Each row of a before or after table is a point. One or more steps were done to the points. Then noise was added and the rows were shuffled. The steps act on columns, c1 being the first. Name the steps. A step turns or swaps two columns, mirrors them in a line or flattens them onto one, adds a multiple of one to another, or multiplies or shifts one. Angles are multiples of 10 degrees, from the lower column toward the higher: turns from -170 to 170, lines from 10 to 170 but not 90. Use the fewest steps. Two steps may share a column if one is a turn and the other turns, adds or multiplies; they go together, in the order done. Otherwise the lowest column goes first.
(in the rows, 128 means zero)

Before (14 x 3):
117 133 127

143 123 135

132 86 130

130 118 148

117 140 126

130 134 152

91 153 110

138 93 127

118 135 110

134 123 116

112 110 126

116 95 153

89 157 95

128 113 132
After (14 x 3):
132 109 128

148 153 239

143 117 116

134 153 246

124 87 117

119 122 84

137 133 161

165 92 154

137 142 159

111 124 115

140 109 173

150 132 115

120 134 164

118 90 98
Steps: multiply c1 by 3; turn c1 and c3 by -110 degrees

Before (14 x 8):
150 170 115 152 68 112 105 134

83 95 101 121 147 147 138 113

161 121 90 126 101 104 147 141

139 104 152 119 155 155 124 94

122 97 104 137 135 132 116 75

116 128 91 117 148 153 160 136

149 135 109 140 76 118 102 170

120 78 87 129 140 189 141 111

151 138 138 130 133 103 81 147

102 106 101 111 125 170 164 100

116 109 92 84 124 158 132 108

102 77 124 94 127 149 156 124

159 144 114 128 88 118 129 171

141 129 154 175 116 104 101 111
After (14 x 8):
126 133 158 120 120 179 170 84

115 139 150 120 80 123 163 136

121 159 134 111 98 125 188 143

131 74 110 160 157 136 178 67

130 31 95 139 123 98 219 93

121 215 161 111 74 137 163 103

128 62 148 124 137 108 180 49

118 114 145 91 114 105 205 113

126 90 103 133 121 66 191 75

129 65 136 133 142 94 196 87

131 28 151 172 135 72 201 82

133 147 127 111 140 147 140 119

130 80 131 151 121 82 224 66

129 133 143 141 140 86 220 105
Steps: flatten c1 and c5 onto the line at 80 degrees; multiply c2 by 2; turn c3 and c4 by -120 degrees; turn c4 and c6 by -110 degrees; shift c7 by 60; shift c8 by -30

Before (13 x 12):
146 143 159 103 128 121 134 137 125 119 157 159

164 141 125 106 111 147 139 161 150 147 158 164

131 129 131 90 134 136 96 150 171 89 139 81

131 88 120 93 141 133 100 90 138 136 169 106

117 124 155 184 51 141 127 94 149 127 84 160

133 138 113 122 119 146 93 137 139 108 106 161

109 141 119 190 140 107 137 92 165 161 155 167

110 130 129 122 42 98 71 150 169 130 150 155

135 49 131 162 124 124 107 147 168 92 102 129

113 114 147 112 146 136 102 132 127 151 154 94

95 127 123 115 97 138 137 144 136 99 118 119

106 144 129 94 141 139 144 91 146 134 37 138

137 112 122 136 141 105 132 122 116 124 139 65
After (13 x 12):
151 122 157 94 135 132 79 132 177 151 137 76

111 136 153 105 97 139 140 136 141 138 119 119

128 126 98 110 141 139 85 132 129 133 159 91

111 158 116 175 51 139 124 87 138 151 97 162

129 177 122 91 141 139 156 89 132 127 46 139

111 132 134 138 141 106 133 127 115 127 146 66

147 136 127 97 143 135 84 87 126 118 188 107

116 205 157 161 125 125 95 129 172 147 160 129

187 101 115 119 107 147 147 152 160 115 140 160

83 109 123 113 43 98 36 136 168 128 145 155

68 101 103 181 138 105 140 83 152 108 140 166

153 135 153 122 118 147 73 132 144 125 105 161

144 98 119 109 125 119 134 139 128 155 142 157
Steps: turn c1 and c4 by 20 degrees; add 1 times c6 to c1; mirror c2 and c11 in the line at 110 degrees; turn c3 and c10 by 120 degrees; multiply c7 by 1.6; turn c8 and c9 by 20 degrees

Before (13 x 20):
123 93 159 126 164 103 119 155 114 123 157 120 157 94 153 151 145 116 77
 100

150 182 154 134 124 132 73 124 163 74 171 94 104 150 122 119 97 121 118
 100

126 150 146 92 142 155 121 122 155 134 106 108 151 99 133 90 155 140 141
 175

136 128 142 105 116 152 127 81 157 102 112 89 123 113 165 77 160 137 174
 133

148 87 153 157 148 102 112 167 106 88 177 127 112 125 120 138 111 103
 100 151

147 149 97 103 135 149 121 80 177 95 148 80 146 109 145 109 170 137 139
 159

135 111 124 110 99 154 124 117 127 132 97 44 168 80 132 102 158 151 150
 168

167 139 145 116 125 100 98 119 146 52 127 105 88 150 112 118 101 131 74
 124

80 108 99 124 136 126 135 110 100 105 132 85 105 77 116 113 120 175 121
 162

101 125 129 182 164 106 144 118 122 80 144 63 100 104 141 99 94 144 68
 163

97 107 139 96 121 138 138 70 142 118 123 73 165 86 123 104 123 124 141
 174

118 98 168 157 146 88 158 160 144 125 161 125 156 130 121 165 151 143
 102 119

129 120 133 165 122 72 114 152 99 112 159 132 118 136 101 110 124 92 69
 113
After (13 x 20):
81 109 98 69 137 145 134 133 180 107 131 85 103 74 106 142 119 140 127
 157

166 142 142 118 125 147 98 96 124 54 129 104 87 150 128 165 100 111 166
 134

137 128 138 106 115 164 125 174 129 104 112 88 123 114 137 151 161 98 66
 116

152 183 153 152 122 130 68 133 108 76 170 90 105 150 139 141 99 97 133
 111

119 91 161 132 164 116 119 85 121 123 154 121 157 93 145 136 145 143 181
 95

129 121 132 191 121 133 112 50 104 110 160 131 117 136 129 169 120 164
 169 131

125 150 148 92 142 122 121 163 129 134 107 105 150 99 107 156 155 99 98
 161

146 149 96 108 139 166 121 167 119 95 146 79 148 109 117 138 173 80 111
 144

137 112 126 90 101 128 124 162 150 131 96 44 167 78 114 140 158 121 95
 155

147 86 155 173 149 103 112 86 111 89 177 128 110 126 116 135 112 157 157
 149

120 99 169 150 146 113 156 65 136 127 162 125 154 134 132 110 152 109
 169 122

98 106 136 105 119 180 140 160 119 117 123 71 168 81 107 141 122 115 102
 165

102 125 131 165 166 148 144 104 143 80 142 63 98 104 115 184 91 128 165
 147
Steps: turn c9 and c18 by -110 degrees; add -1 times c9 to c4; multiply c6 by 1.3; turn c6 and c8 by 110 degrees; flatten c15 and c20 onto the line at 120 degrees; turn c16 and c19 by 150 degrees

Before (8 x 48):
154 136 154 143 125 141 153 143 111 117 177 166 94 112 125 156 125 167
 87 96 156 126 105 153 103 107 128 144 103 99 156 123 116 99 131 59 134
 157 164 86 136 95 174 136 87 146 182 102

123 107 136 60 77 71 151 67 167 148 157 106 122 147 150 117 153 138 163
 146 134 146 187 178 177 147 144 118 140 119 104 177 149 151 136 160 128
 119 99 153 93 148 88 172 178 103 91 131

165 163 144 163 151 103 145 186 125 121 161 152 119 136 117 138 111 189
 84 111 161 141 90 125 124 119 150 127 143 90 126 109 117 139 143 124
 116 153 159 72 144 102 154 89 80 142 133 113

111 96 129 95 100 80 107 82 167 159 138 127 121 116 154 103 164 114 131
 92 128 149 187 186 150 120 161 113 125 143 101 127 129 136 112 124 146
 111 70 170 95 122 99 139 177 105 79 132

137 130 127 130 130 145 151 161 103 119 146 170 133 110 163 140 118 162
 92 122 184 149 95 139 141 128 122 128 95 130 145 132 76 123 122 103 91
 146 147 114 132 115 195 127 96 156 148 105

154 156 167 134 145 138 136 157 114 97 161 175 138 135 112 130 118 171
 85 130 176 92 113 115 135 73 165 163 134 112 121 101 76 111 150 80 117
 140 144 88 160 111 164 105 134 144 179 131

116 123 164 122 145 122 116 136 167 104 157 180 72 164 72 131 141 193
 143 138 122 122 130 118 161 83 170 125 146 122 73 130 99 151 118 150
 159 142 113 164 183 91 154 164 158 118 133 154

120 85 108 74 107 100 126 112 170 159 150 119 147 146 140 82 131 98 124
 121 144 123 177 188 164 102 128 95 120 118 137 172 143 124 97 132 146
 142 79 141 107 135 93 171 142 118 96 154
After (8 x 48):
164 164 143 161 151 103 145 187 123 145 162 151 120 133 118 141 132 190
 87 112 160 135 91 125 123 145 148 127 126 92 126 108 167 137 143 123
 115 150 157 71 147 102 153 129 80 130 134 112

124 108 134 58 80 70 148 70 167 101 158 107 122 147 150 120 114 138 165
 145 131 155 188 175 176 97 143 117 128 120 104 177 196 150 138 161 128
 120 100 151 100 148 88 126 177 125 90 129

119 85 106 76 106 100 125 111 171 120 150 120 145 147 143 85 99 99 125
 119 144 132 177 186 163 132 130 98 128 117 138 172 196 126 94 132 146
 141 79 140 109 137 94 128 144 155 97 155

154 158 168 133 145 137 138 157 115 144 161 175 139 134 111 131 156 171
 82 129 177 87 112 115 134 172 163 162 129 113 121 100 128 111 153 80
 115 139 145 88 148 112 163 130 137 167 181 130

111 96 130 93 100 79 104 82 166 87 136 125 120 119 155 104 105 112 132
 93 126 158 187 184 150 112 160 111 127 142 102 127 177 134 113 122 149
 111 69 171 103 121 100 130 180 145 77 134

115 122 165 123 147 120 117 136 169 118 155 182 71 165 72 131 153 194
 140 139 121 101 130 119 161 143 171 124 127 122 72 131 148 152 117 151
 159 143 112 163 177 90 155 129 159 172 136 155

153 138 155 146 124 139 152 144 109 132 180 168 97 111 125 157 137 167
 86 95 154 121 106 154 102 155 127 145 125 100 155 124 164 101 133 59
 132 157 162 87 134 92 173 127 86 137 180 100

137 130 127 130 127 143 150 163 105 139 146 172 136 111 165 141 135 160
 92 124 185 146 95 138 140 150 122 126 128 130 142 132 125 124 121 102
 92 148 146 115 140 116 194 127 94 111 148 104
Steps: mirror c10 and c17 in the line at 130 degrees; turn c22 and c41 by 20 degrees; turn c26 and c46 by -120 degrees; multiply c29 by 0; shift c33 by 50; multiply c44 by 0

Before (13 x 64):
146 94 98 96 119 102 75 88 115 155 136 130 146 146 91 146 128 76 107 99
 141 109 144 141 106 139 165 124 142 124 156 163 121 106 103 116 110 79
 124 123 101 103 84 81 166 123 134 132 129 128 105 118 167 124 100 134
 136 182 147 163 165 86 147 136

100 165 151 110 173 94 100 153 125 145 151 121 159 139 88 93 153 123 97
 106 115 108 163 149 83 115 129 139 136 88 147 157 83 140 116 142 118
 129 131 112 111 92 132 140 124 132 84 126 94 176 116 131 117 151 89 72
 118 141 117 107 109 171 150 108

95 162 111 133 111 135 88 83 163 132 149 77 77 122 114 122 114 111 160
 93 149 105 178 143 149 178 103 133 101 92 114 113 112 96 137 99 127 157
 102 91 83 131 158 76 109 93 99 153 123 120 145 122 155 151 117 127 129
 198 81 106 158 126 141 134

100 102 176 170 101 149 104 98 160 156 125 117 139 95 91 82 126 99 139
 92 116 91 169 91 160 148 97 89 95 95 88 97 124 80 79 171 142 114 118
 105 160 91 111 161 127 95 170 123 155 173 133 72 170 149 145 118 89 176
 157 124 82 90 111 128

154 141 103 164 184 145 122 168 106 119 135 88 91 142 152 136 135 133
 118 148 105 72 119 74 117 123 122 125 84 154 115 141 125 96 156 133 129
 157 147 132 144 128 102 146 99 145 145 104 145 179 84 100 149 122 141
 83 122 127 165 105 141 112 131 133

129 134 126 128 149 142 78 150 87 153 123 144 147 152 121 158 101 109
 174 144 139 83 107 116 120 158 140 135 116 121 117 151 109 145 136 169
 94 128 131 96 170 135 145 95 153 112 170 125 133 149 94 84 96 123 154
 132 144 197 85 157 91 161 172 139

131 155 185 95 122 147 134 80 93 126 82 114 128 93 160 151 150 159 104
 146 83 98 144 69 112 129 104 165 77 160 136 152 153 85 148 153 133 160
 169 87 92 103 136 106 112 152 105 89 145 119 113 100 100 160 131 147
 102 116 138 154 94 119 151 81

118 114 151 118 102 114 159 108 123 123 154 139 115 94 135 158 119 110
 112 91 82 155 135 142 98 136 98 153 129 130 77 131 162 122 162 88 180
 121 123 91 142 142 126 105 170 109 90 95 132 100 146 145 142 98 94 103
 81 145 77 183 123 137 158 148

145 113 134 142 150 119 133 86 150 142 94 114 80 114 116 79 80 87 112
 163 156 79 147 128 90 133 153 126 80 99 112 133 100 132 89 170 181 108
 135 127 89 116 100 143 122 113 120 112 155 131 124 120 154 99 90 69 156
 154 105 158 125 168 151 115

98 109 114 132 123 94 125 147 127 184 125 97 120 65 102 84 140 149 114
 110 109 106 188 92 98 158 121 163 104 103 74 146 111 123 135 173 143
 123 111 88 115 88 135 108 161 95 106 156 129 100 141 85 127 84 94 126
 112 167 127 100 113 168 123 81

108 133 137 163 137 121 83 86 137 181 101 110 155 149 101 108 159 155
 166 133 155 138 126 140 117 175 158 124 68 87 83 111 103 165 97 132 101
 124 90 125 148 144 142 146 172 143 138 139 81 123 95 66 124 89 109 142
 152 149 128 102 89 106 162 84

112 169 176 94 105 143 74 83 124 114 141 110 121 129 141 101 75 158 175
 108 149 100 110 141 140 121 136 119 149 150 123 169 97 146 135 119 109
 111 145 120 105 107 121 142 147 119 108 129 133 126 166 137 116 135 116
 96 125 160 157 155 142 148 142 76

174 164 178 92 106 164 151 110 174 172 101 128 107 140 156 109 116 121
 109 95 101 148 109 110 162 188 149 80 71 166 123 128 88 98 156 136 150
 128 115 152 140 94 77 85 124 122 131 164 89 114 156 106 169 164 112 106
 70 133 147 122 82 173 91 120
After (13 x 64):
143 96 100 99 120 103 74 88 112 156 139 129 150 150 94 147 128 24 105 99
 139 109 133 144 108 138 165 144 143 121 156 165 122 104 99 116 106 71
 121 125 99 102 84 82 164 125 132 125 128 126 105 137 171 126 98 139 140
 183 147 160 168 85 148 135

106 132 140 164 132 120 82 85 132 181 100 107 152 147 102 108 154 184
 166 135 149 140 114 139 118 173 155 148 71 91 82 108 101 166 102 133
 100 119 91 124 152 144 143 148 168 147 139 142 78 126 93 191 125 90 108
 144 151 146 131 102 88 106 158 80

141 112 135 144 152 118 139 80 149 142 94 110 77 110 112 76 82 49 117
 163 153 82 150 128 88 135 150 127 80 93 118 133 100 138 92 171 182 105
 131 125 90 112 100 141 124 112 123 145 160 134 124 131 153 96 87 68 154
 154 107 160 123 169 154 116

135 159 182 94 125 152 133 83 91 127 81 115 129 93 161 149 149 192 100
 143 80 98 131 71 108 126 103 147 76 157 138 151 155 82 147 152 133 162
 166 88 92 103 135 103 100 152 106 148 146 118 109 152 100 162 128 145
 98 117 140 155 94 119 154 78

151 144 102 164 179 149 126 165 108 121 129 86 93 142 151 136 131 140
 117 147 101 69 133 76 116 123 116 105 84 152 114 140 124 98 154 136 129
 156 147 133 145 126 103 146 99 149 145 164 145 180 81 148 147 120 145
 77 125 130 169 103 141 111 132 129

121 113 151 116 101 117 162 109 123 122 152 144 115 94 134 161 117 90
 114 94 83 154 102 138 95 138 95 175 129 132 75 134 165 113 164 89 179
 116 125 87 139 139 128 112 154 112 92 129 134 98 152 110 141 99 99 99
 77 144 81 184 123 137 161 150

95 165 112 133 110 132 91 88 162 132 149 69 75 127 115 120 114 95 159 92
 147 108 182 138 145 177 102 120 100 93 112 114 107 100 132 97 130 156
 101 95 85 129 158 76 107 91 99 84 124 121 143 146 155 147 116 129 127
 198 85 109 157 122 139 135

174 160 173 99 107 160 153 104 177 171 99 127 112 138 155 110 113 116
 107 94 103 152 140 107 160 191 145 83 73 166 123 126 89 94 157 135 150
 126 115 151 136 96 76 86 151 122 128 119 88 114 156 156 173 159 109 104
 68 130 145 122 82 175 88 117

96 109 112 133 119 97 129 142 128 184 127 94 125 65 102 86 140 171 111
 109 112 109 156 87 97 153 122 171 102 104 78 147 116 124 134 176 144
 124 113 87 116 92 141 105 139 95 106 88 133 101 141 191 129 84 91 127
 110 167 131 98 111 171 123 84

99 98 176 174 100 147 104 101 162 155 122 116 137 96 89 84 130 71 142 95
 116 87 194 96 155 150 100 93 94 92 91 97 124 83 80 168 141 112 117 110
 157 92 113 163 147 94 168 142 157 174 125 184 169 150 146 120 92 178
 156 123 87 93 109 125

101 161 155 106 170 102 98 152 122 142 154 120 160 135 85 89 152 123 99
 100 118 106 158 146 76 119 128 135 138 86 147 155 79 141 116 144 118
 129 133 106 114 89 134 139 120 133 84 121 97 178 118 126 116 152 89 75
 116 142 117 110 106 168 151 107

128 132 125 128 148 141 77 147 84 154 125 142 145 147 123 158 104 87 175
 144 139 83 95 111 121 158 137 148 117 120 113 155 108 146 135 171 91
 130 136 98 172 139 143 92 150 110 168 125 130 148 96 175 94 126 153 131
 143 194 86 160 88 159 174 140

109 173 174 95 111 143 73 80 127 108 140 112 122 128 142 104 77 188 170
 109 148 98 110 145 140 118 142 127 148 156 120 168 96 148 138 119 109
 111 146 120 104 108 122 145 147 116 110 121 135 129 163 120 112 131 110
 96 122 160 159 153 143 149 137 78
Steps: multiply c18 by 2; turn c28 and c45 by -30 degrees; add -0.7 times c28 to c23; add -0.7 times c40 to c48; turn c48 and c52 by 160 degrees
